Rows are points. The points of each table are mixes of a few directions, plus a little noise. Count the directions of each table, and those that both share. Where both have some left over, give the other angles between the two spaces (their principal angles), to ten degrees, smallest first.

First (7 x 2):
[[ -6  13]
 [-14  34]
 [ -1   2]
 [-10  25]
 [-13  32]
 [ 19 -46]
 [ 24 -60]]
Second (4 x 2):
[[ 22 -55]
 [  1  -5]
 [ -8  17]
 [-16  39]]
Directions: first 1, second 1, shared 1

First:
[[ 23  34  28]
 [ 24  27  25]
 [-32 -60 -45]
 [-30   8  -9]
 [ 47   8  25]
 [-32 -17 -23]]
Second, 6 rows:
[[ 36  -4  14]
 [-47 -15 -28]
 [ 46  33  37]
 [-16 -20 -17]
 [-60  -5 -29]
 [ 39  11  23]]
Directions: first 2, second 2, shared 2

First, 5 rows:
[[ 26  -8   7  22]
 [ 17 -19   9   7]
 [-15 -51  12 -32]
 [-31  37 -21  19]
 [  3  41  -8 -16]]
Second, 7 rows:
[[  1 -33   7  10]
 [-19  -5  -8  28]
 [-54  -2 -16  13]
 [ 60   7  17 -11]
 [ 11  50  -7 -24]
 [-23 -31   1   3]
 [ 25  15   6 -19]]
Directions: first 3, second 3, shared 3

First:
[[-15  20  15   2  -1   0]
 [ 35 -30  17 -24  20 -11]
 [-21  10   7 -24  -3  19]
 [-17   3 -16 -10  -3  22]
 [ -6  -2  -6  -9   5  12]
 [  1  41  60  27  16 -38]
 [-14   5 -16  -7  14  23]
 [ 23 -25 -30  20  -2 -10]
 [ 13 -22 -30  23 -45 -17]]
Second (8 x 6):
[[  8   6  10 -16   1   1]
 [ 14 -22  41 -25 -16 -22]
 [-26 -47 -24  41 -18 -11]
 [-16  27  21 -13 -11   5]
 [  6   3 -15  -8   8  12]
 [ 15   8   3 -11  10   2]
 [ 22   7 -40  49  41  -2]
 [-23  20   5 -17 -14  18]]
Directions: first 4, second 4, shared 3; angles 50

First (8 x 9):
[[  9  -5  -4  12  12  -6 -22 -12   2]
 [ -4   5   5  -1  -8   7   1  10  -9]
 [-13  13   9 -15   5   7   0   8   6]
 [ -7  18  18   3   1  16 -34  15 -19]
 [ 30 -37 -29  26 -20 -20  31 -19  -6]
 [ -4  -8 -11 -15   4 -11  33 -10  25]
 [  2   8  11  12 -11  13 -22  14 -27]
 [-14   6   0 -23  16  -5  14  -6  29]]
Second:
[[ 11  10   6  -4   1  10  -7 -17  -4]
 [-23   5  -7   3 -14  17  19 -21  -1]
 [-14   2 -19  -7 -15  10 -19 -15  -6]
 [-20  -7 -16   6   8  -4   4   5 -20]
 [ -6  -6   1  11  29 -12  22  15 -25]
 [ 26   2  15  -3  14  -9  -8   9   1]
 [ 33  -5  30  13 -27  -7 -26  12  60]
 [ -8  -2  -9 -19   3  -5  15  11  -6]]
Directions: first 3, second 5, shared 1; angles 70, 80

First:
[[ 24  -4  16  14  -1 -13   5 -19   0   8  -5]
 [-35  30 -19   9   1  21 -23   4  28  19  18]
 [ 28  -9  17  11  -1 -16   9 -18  -5   4  -8]
 [ 10  -7   5   0  -1  -6   5  -3  -6  -3  -4]
 [-19 -37 -18 -60  -1   7  20  53 -45 -56 -12]
 [  4 -17   0 -17   0  -4  11  12 -18 -19  -7]
 [  1  20   4  24   1   1 -12 -19  23  25   8]
 [  1   5   1   7   0   0  -3  -5   6   7   2]
 [-45  21 -27 -11   2  26 -17  23  14   1  16]
 [ 32  -2  21  23  -1 -17   5 -28   4  15  -6]]
Second (8 x 11):
[[-11 -15  -6 -37   9  16  -3  -3   4  30  14]
 [ 15 -47   7 -55   8   0  18   0 -25   9  -2]
 [-23  13 -15   2  -4   7  -4  25  -3 -27  -1]
 [-21   2 -14 -15   1  12  -5  16   0  -5   5]
 [ -8  19  -4  21  -3   1  -8   1  10  -4   1]
 [ 30 -13  16  15  -7 -24  18  -1 -22 -32 -20]
 [-11  27  -6  32  -6  -1  -9   6  10 -15  -1]
 [ 28  14  21  38   2 -11  -7 -45  26  43   5]]
Directions: first 2, second 3, shared 2

First:
[[ -7   2 -10  30  23  14 -15  21  -3  19 -16  -8]
 [ -7   4 -13  44  39   8 -12  37  -4  35 -25 -19]
 [  3  -1   5 -16 -14  -3   5 -13   1 -13   9   7]
 [  2   0   2  -6  -4  -4   5  -3   1  -3   3   1]
 [ -5  -2   0 -15 -24  25 -21 -27  -2 -29  12  23]
 [  8  -2  11 -30 -22 -17  19 -19   4 -17  16   6]
 [  9  -2  12 -29 -18 -25  26 -14   5 -11  14   1]
 [ -6   2  -9  28  22  13 -14  19  -3  18 -15  -8]
 [  7  -3  11 -33 -27 -12  14 -24   3 -23  18  11]
 [ -4   2  -8  27  25   2  -5  24  -2  23 -16 -14]]
Second (10 x 12):
[[  3  -2   0  -4  -2   3   0  -1  -3   1   4   0]
 [-13 -20 -13 -18  -4  29   6  19  -9  13 -32  -8]
 [ -8  13   2  18  10 -19  -5  -1  12  -4  -9   1]
 [  0   3   1   3   1  -5   0  -1   2  -1   1   0]
 [ 25 -41  -7 -56 -27  60  15   5 -39  12  21  -4]
 [  7  15   9  14   4 -23  -5 -13   8  -9  19   6]
 [ -5  23   7  29  12 -34  -9  -9  18  -9   2   4]
 [-22 -21 -17 -16  -2  33   7  26  -7  16 -47 -11]
 [  4  14   7  14   5 -20  -4 -10   7  -7  13   4]
 [ 12  17  11  16   3 -25  -5 -17   7 -11  28   7]]
Directions: first 2, second 2, shared 0; angles 50, 80

First:
[[ 40  -6  -5 -22  14 -19  10   8 -29  32  29 -15  24 -12]
 [ 55 -48  -3 -16  24  18   3  25 -51  -7  60 -22  17 -29]
 [-28  39  12  -2 -21  -7  -8 -38  24 -18 -49  -7 -20  -3]
 [ 22 -18  15   0   7  10  22  13 -30  21  36 -22 -35 -27]
 [-27  26  27  -4   8  -5   4   6 -29  11  19  21 -24 -24]
 [ -2 -10 -20  15 -10   2  -1  -1  36  -1 -23   1  11  31]
 [-30  16  -2   5  -8   2 -18 -11  21 -28 -29  20  10  13]
 [-30   3 -23  25 -15   0 -11  -2  58  -9 -43  24  17  50]]
Second:
[[ 22   4 -40   8  10   4  -1  -1  -5  12  -6   0  22  19]
 [  5 -26 -41 -11  21  20   5   6 -19  35   6  15  15   1]
 [-48 -16  47   7   5  -6  -4 -14 -34 -17 -27 -20 -12 -11]
 [-11   0  -4  29 -41  47   5 -39  -6  22 -12 -26 -17  -1]
 [-17  18  50 -26 -11 -28 -33  21  -1 -55  16  -8 -18  -9]
 [  3   4  45 -49  21 -55  -4  52  34 -37  40  38 -13 -23]
 [ 39  21 -45  23 -18  19   8 -14  23  20   0  -5  12  20]
 [  7  -6 -12  18  12  -3  23 -12   7  20 -16   5  10   5]]
Directions: first 5, second 5, shared 0; angles 30, 40, 50, 70, 90

First (11 x 18):
[[ -4 -38 -20   6  -6  11  35   0 -16  11  13 -60  26 -53  -6  10  -9  22]
 [-11  14  -5  17  -4  41 -12  49  21   2   7 -31 -22   8 -23  23 -17  26]
 [ -9  -8   4 -13  -1  -1  -1 -12  -3  -7   4   9  -3   5  11 -13   5  -7]
 [ -5  14   2  -2  -1  14   7  -4  10   3  10  15 -10  -6  -1   4 -15  12]
 [ 28  21   1  15   5 -31  -2  -7  -2  10 -19  23  14   1  -8  10   4  -7]
 [  9  12   4   4   2 -11 -12   2   3  -2 -10  15  -2  16  -2   1   5  -8]
 [  5  -9   2  -4   2 -20 -10  -8 -10  -6 -11   5   7  13   7 -11  18 -19]
 [ -6   1   2  -6  -1   7   7  -8   2   0   8   7  -4  -7   3  -2  -7   5]
 [ -4 -12   2  -9   0  -8   3 -14  -8  -4   1   3   4  -2  11 -11   6  -8]
 [ -2   4   6  -6   0  -3  -6  -7   2  -4  -1  17  -6  11   7  -7   3  -7]
 [ -2  -2   2  -1   0  -1 -11   7   0  -5  -4  -2  -4  15   1  -3   8  -7]]
Second:
[[ -4 -11  -3  -7  -2  -3  12 -19  -4  -2   2   1   0 -10   9  -9   0  -2]
 [  6   1 -17  17 -12   1  21 -27  12   1 -14 -26 -18 -34   8  -6  -5   5]
 [ -4  -1  -3   4  -1  14   5  14   1   5   9 -15   3 -10  -8  10  -9  13]
 [  6  21   2  25  -7  14   3  -9  13   7   6 -29  -2 -40   8   6  -3   5]
 [ -8 -16   2 -18   4  -2   4  -1 -11  -2   9  13   9   9   1  -5  -1   0]
 [ -6   0  17 -16  10   0 -16  19 -12   0  17  22  18  23  -2   3   5  -5]
 [  7  12   3   8  -2  -7  -7 -10   6  -2  -8   3  -5  -1   7  -5   7  -9]
 [ -4 -22 -26   0  -4   8  21  15   3   2 -12 -20 -14   2 -22   9 -17  23]
 [  2  14  25 -13  14 -12 -38  26  -9  -4   6  40  16  49  -3   3  16 -20]
 [  5   3  -1   0   0 -13  -5  -9   2  -5 -14  11  -7  12   3  -7   7 -11]]
Directions: first 4, second 4, shared 2; angles 70, 80

First (8 x 20):
[[ -6  -2  -1   2   3 -22  10   4  -3  -1   0  -2   4  -7  -3  -5   0   9
  -10  25]
 [ -5   7   7   9  -3  -1  16   0  -3  -7   8   2   5   6   1  -5   5   2
    5   2]
 [ 15 -13  -8 -20   7  22 -60 -16  11  27   2   2 -15  25   5  -6 -19  -2
   11 -45]
 [ 10   8   6   5   1 -24  14   0 -15   0  -6  10   2  -4  -1   0  -1   8
   -6  10]
 [  7   5   1   1  -5   0  19   8  -9  -9 -15   2   1 -22  -2  16   6  -8
   -7   8]
 [ -6  -4  -3  -1   2  -9   2   2   2   0   0  -4   2  -6  -1  -1   0   3
   -6  13]
 [  8  -1  -1  -6  -4  29 -12  -2   5   1  -5   0  -7   0   2  12   1 -16
    8 -27]
 [-23  -3   1   9  -1   5  13   4  13 -10  18  -9   7   7   0 -11   8   3
    4  14]]
Second, 11 rows:
[[  9 -16 -15   5 -15   2  10  14  -3  13   8  11  -7 -31  21 -26 -33   4
  -24  27]
 [ -5   5   2  -2   5  23  -6   0   2  -6   4  -6  -2  11   4   2   5  -4
   13 -11]
 [  1  12   8  -1   8   1  -7  -6  -7  -2   7  -2  -3  17   0   1   5   2
   17 -15]
 [ -2 -21 -17 -12   7  11 -22   4   7   9 -20  -1   1  -7   5  -4 -13   7
  -19  20]
 [ -2 -16  -4  13 -13 -27  27   3   7   1 -21  14  18 -15 -11  -2   1   7
  -34  31]
 [  5   0  -1  -6  11  -1 -20  -5  -6   9  -3   3  -3  16   5  -9  -9  11
    3  -3]
 [ -3   7  -1 -13  10  -3 -11   2  -2  -5   1 -16  -8 -10  -4  15   8  -5
   10   0]
 [ -5   4   3   9   1   0  17   4  -8  -7  -3   5   7   5   5  -7   1   8
   -3  16]
 [  4  12  13  11  -7   2   8  -8  -2  -1  16   7   0  18   0  -4   4  -4
   16 -26]
 [ -2  10   8  -8   5 -12  -6  -7   3  -7   1 -12  -3   2 -17  23  21 -10
   15 -19]
 [  0   3   5   5 -13   4  10  -2  10  -5  11  -3  -2  -6  -8  11  11 -16
    7 -21]]
Directions: first 4, second 6, shared 3; angles 70

First, 11 rows:
[[-16  38 -14  35 -14  14 -12  -5  35   2 -39   4  -4   6 -19 -14  18  10
   -4 -18 -10 -11  33   7  -5 -42  20   8 -21  -5 -12  -6]
 [ 14 -34  12 -31  11 -13  11   6 -30  -1  35  -4   3  -5  16  12 -16 -10
    3  16   9  10 -29  -6   4  38 -17  -7  18   6  10   5]
 [ -2   5  -2   4  -2   2  -2  -1   5   1  -5   1  -1   1  -2  -2   3   1
    0  -3  -2  -2   4   0  -1  -6   3   1  -2  -1  -2   0]
 [-17  40 -15  37 -15  15 -13  -6  37   1 -42   5  -3   6 -20 -14  19  11
   -5 -19 -11 -11  35   7  -6 -45  21   9 -22  -6 -12  -6]
 [-20  46 -18  43 -17  17 -15  -6  42   1 -48   6  -4   7 -24 -17  22  13
   -5 -22 -12 -13  40   8  -7 -52  24  10 -26  -7 -14  -9]
 [  5 -12   4 -11   4  -5   4   2 -11   0  13  -2   1  -2   6   5  -5  -3
    2   7   3   3 -10  -2   1  13  -7  -3   6   2   4   2]
 [ 15 -37  14 -35  13 -14  12   6 -33  -1  39  -4   4  -6  19  13 -18 -10
    4  18   9  10 -32  -6   5  41 -19  -7  21   6  11   6]
 [ -7  17  -7  16  -6   6  -6  -3  16   1 -18   2  -2   3 -10  -6   8   5
   -2  -9  -5  -4  15   3  -2 -19   9   3 -10  -3  -5  -3]
 [ 21 -52  20 -48  19 -20  17   8 -47  -2  54  -6   6  -9  26  19 -25 -15
    6  24  14  14 -45  -9   7  58 -28 -10  29   8  16   9]
 [-10  24  -9  21  -8   9  -7  -3  21   1 -24   2  -2   4 -11  -9  11   7
   -3 -11  -6  -7  21   4  -3 -26  13   5 -14  -4  -7  -4]
 [ 15 -36  14 -32  12 -14  11   6 -32   0  36  -5   4  -6  18  14 -17 -10
    4  18   9  10 -31  -6   4  40 -19  -7  20   6  10   6]]
Second, 11 rows:
[[ 23  24 -24  40   1 -17 -27  -3  19  -1 -26 -38  11  29 -16  -6  24   1
   -8 -14  16  23  -8  12  16  -1  18 -11  -6 -10  45  25]
 [ -7 -37  18 -12   2  15  11   6  -6 -28  21  34  11  -5  17  -2   7   9
   12  12  -3 -11   5 -12 -17   8   9  -3 -16  -3 -13  -9]
 [ -6  12  -4 -13  -1   0   3   2 -11  17   3  -4 -11 -18  -1  17 -17  -6
   -3  -4  -9  -4  -2   3   9 -13 -14   8  12  10 -13  -7]
 [ 11  34 -15  16  -6 -14 -19 -24  23  38 -49 -28 -12  35 -29 -39   7 -29
   -5 -16  -4  14  -4  -3 -15  14   4 -21  15  18 -14   0]
 [-13 -31  17 -10  -5  15  12   3   0 -19  22  28   8 -15  17  -3   7  -7
    4   5  -9 -23  14  -3 -11 -10   5   3 -17  -5 -14   0]
 [  7 -33   5   2  11   8  -6  10 -13 -35  12  22  12   9  11  10  12  28
   14  12   6  12 -11 -11 -10  21  15  -7 -15  -4   7 -10]
 [-20  10   2 -14 -12   6  10  -1  -6  17  14   1  -9 -38   5  19 -16 -30
  -12 -10 -22 -28  15  12  14 -41 -13  15   3   6 -20   4]
 [  9 -54   3   6  20  17 -19  19 -27 -60  28  35  22   1  20  34  20  35
   24  11   0  14 -18 -11  -7  20  31  -9 -25  -2  10 -15]
 [ -8   3   2   6 -10   2  -2 -10  17   9  -8  -2   1   3  -3 -19  10 -29
   -6  -9  -8 -14  13   2  -7 -14   7  -6  -6   2  -9   9]
 [  8  41 -18   9  -1 -15 -11 -11   7  35 -27 -35 -13   9 -21  -4  -9 -13
  -10 -13   1  13  -7   8  12  -3 -10  -1  18   9   4   4]
 [ -1  30  11 -30  -1 -17  49   9  -6  26   6 -13 -19 -12  -1  -6 -42  43
  -11  30  33   5   2   1  14  18 -54  31  35 -17  15   0]]
Directions: first 1, second 5, shared 0; angles 50
